Rows are points. To make a cloud, some directions were put in groups of two or more. Within a group, all points are equally far from the middle, so they leave a hole (a ring in 2 directions, a hollow ball in 3). The other directions are filled evenly. Then the cloud was stretched, turned, moved and blurred a little. Count the holes, and give their numbers of directions, smallest first.
(in the rows, 128 means zero)

Cloud:
[[146 125]
 [160 121]
 [142  75]
 [135 153]
 [133  70]
 [ 99  96]
 [ 93 124]
 [117 169]
 [108 160]
 [138  51]
 [174 121]
 [154 136]
 [145  73]
 [166  95]]
Holes: 0

Cloud:
[[174 168 126]
 [167 154  83]
 [197 132  89]
 [148 117 138]
 [197 122 103]
 [149 105 105]
 [142 176 121]
 [190 124 139]
 [161 156  80]
 [ 86 172 170]
 [ 88 163 172]
 [174 163 114]
 [139 103  99]
 [130 107 105]
 [103 124 123]
 [107 123 124]
 [183 121 137]
 [ 89 144 144]
 [ 87 166 173]]
Holes: 1 (2)

Cloud:
[[ 71 143 122]
 [127 154 113]
 [172  80 120]
 [165  83 140]
 [ 92  98 128]
 [158 133 101]
 [155 105 118]
 [140 122  87]
 [ 98 105 110]
 [118 176 164]
 [175  71 127]
 [134 204 138]
 [ 91 173 124]
 [ 90 177 156]
 [ 97 119 129]
 [129 172 170]
 [104 214 135]
 [169 127 119]
 [ 96 150 124]
 [177  97 135]]
Holes: 0

Cloud (30 x 4):
[[ 85  96 125 148]
 [178 135  83 100]
 [191 108 132 105]
 [121 136  97 171]
 [151 120 106 170]
 [ 83 111  66 104]
 [ 84 104 136 155]
 [186 127  93 128]
 [154  85 110 109]
 [150 146 162 155]
 [122 123 109  54]
 [160 161 112 102]
 [ 59 138 107 109]
 [ 93 101 132 159]
 [161 163 144 145]
 [ 94 157 109 162]
 [185 104 132  99]
 [130 119 103  49]
 [ 59 102  91 113]
 [164  87 113  96]
 [113 122 145 185]
 [134 128  72 129]
 [132 138 163 162]
 [163 132  73  93]
 [153 166 133 138]
 [105 139 109  66]
 [ 93  85  86  98]
 [ 51 127  96 117]
 [141 162 107  95]
 [158 151 158 154]]
Holes: 2 (2, 2)

Cloud (31 x 4):
[[ 79 146 122 183]
 [157  91 138  74]
 [169  99 185 159]
 [118  92 132 140]
 [115  83  60 105]
 [177  83  98 175]
 [150 133 133 148]
 [125 162 175 108]
 [ 67 111 137 125]
 [135 117  52 132]
 [176 153 162 144]
 [106  83 100 103]
 [115 111 104  86]
 [117  79  88  77]
 [170 147 148 142]
 [123 152 108 169]
 [ 59 169  89 120]
 [150 170 208 149]
 [ 69 159 152 122]
 [166  77 131 172]
 [120 149 100 148]
 [158 155 139 154]
 [121 103 142 107]
 [167 133 111 168]
 [105 107 133 133]
 [155 138 143 131]
 [103 145 144 101]
 [128 133 167  92]
 [178 141 101 152]
 [135 118 197 137]
 [ 90 150 191 105]]
Holes: 0
